Each row of a before or after table is a point. One or more steps were done to the points. Then noise was added and the rows were shuffled. The steps act on columns, c1 being the first. Name the steps. A step turns or swaps two columns, mirrors them in a line or flattens them onto one, adds a multiple of one to another, or multiplies or shifts one. Angles are multiples of 10 degrees, from the lower column toward the higher: turns from -170 to 170, lines from 10 to 170 but not 90. Use the fewest steps. Two steps may share a column if one is a turn and the other turns, adds or multiplies; they go together, in the order done. Otherwise the lowest column goes first.
In the rows, zero is written as 128.

Before (10 x 3):
[[189 127 138]
 [115 105 148]
 [149 146 167]
 [122 110 158]
 [152 180 138]
 [175  92 149]
 [157 180 166]
 [108 207 139]
 [134 189 150]
 [148 112 142]]
After (10 x 3):
[[187 126 118]
 [104 106 128]
 [157 146 146]
 [140 112 121]
 [113 109 138]
 [164 189 130]
 [178 179 118]
 [148 207 119]
 [158  92 128]
 [184 181 145]]
Steps: add 0.5 times c2 to c1; shift c3 by -20

Before (11 x 8):
[[144 147 119 199  89  84 200 153]
 [136 200 107 209  89  80 144 144]
 [118 128 142 144 143 173 116  86]
 [122 101  68 120 147 117 109 121]
 [100  97  87 137 114  81  89 148]
 [142 178 144 166  79  88 174 110]
 [143 173 136 165 120  77 138 188]
 [120 136  83 102 104 142  97 157]
 [105 110 135 160 108 192 116 103]
 [165 104  82 135 122 141  71 130]
 [ 97 148 131 166 140 209 156  79]]
After (11 x 8):
[[ 84 125  78 137 113  83  86 147]
 [128  94  98 104 104 142  98 156]
 [131 139 137 146 142 171 112  84]
 [121  62 157 209  87  82 141 144]
 [129 102 172 165  76  90 175 107]
 [134 108 136 196  88  82 201 151]
 [116 114  65 118 145 116 109 122]
 [121 117 143 163 139 213 153  79]
 [124 101 165 167 119  77 135 189]
 [167 117  76 135 124 141  71 133]
 [126 145 124 158 107 194 117 106]]
Steps: add 0.3 times c6 to c1; mirror c2 and c3 in the line at 70 degrees

Before (13 x 12):
[[101 125 193  86 107 142  87 144 110  98 172 164]
 [ 57  95 157  97 130 174  87  96 151  92  96 115]
 [113  99 142  66 138  85 121 143  67  89 160 167]
 [ 50 120 169 123 100 177 118 121  76 146 114 181]
 [129  90 142 122 101  73  80 121 159 181  67  98]
 [142 144 116 165 162 113  74 102 100 145 134 122]
 [113  97 166 166 138 120 144 121 142 184 139 144]
 [ 89 171 101 125 128 100 163 168 120 188 101 118]
 [165  84 104  74 138 150 163 148  78 121  61  86]
 [ 96 133 189 120 171 153  82 104 109 145 137 203]
 [ 60  81 189 126 170  99  72 199 138 134 141 124]
 [ 84 172 145 170  84  86 148 180 156  96 120 175]
 [119 170 183 164 155  84 175 135  98 113 129 120]]
After (13 x 12):
[[119 171 187 164 127  83 131 119 135 112 157 128]
 [143 145 118 168 133 114  89 144  85 146 164 149]
 [ 57  93 158  95  93 175 123 145 123  93 131 159]
 [ 89 172 103 124 100 102 138  90 139 188 127 108]
 [ 60  81 188 125 140 102 111  71 106 134 170  84]
 [163  84 105  74  62 151 117  86 117 120 138 148]
 [101 125 192  85 174 141 103 139  97  99 106  92]
 [ 98 136 190 120 138 154  99 196  95 147 173  86]
 [ 83 170 147 171 120  89 150 118 151  96  83  56]
 [ 52 122 169 124 113 177  98 170  92 147 100  93]
 [114 100 163 165 140 119 144 144 144 185 137 121]
 [129  87 139 121  68  73 125 114 124 182 100 154]
 [113 100 142  65 160  86  93 143  88  88 137  87]]
Steps: swap c5 and c11; flatten c7 and c9 onto the line at 50 degrees; turn c8 and c12 by -140 degrees
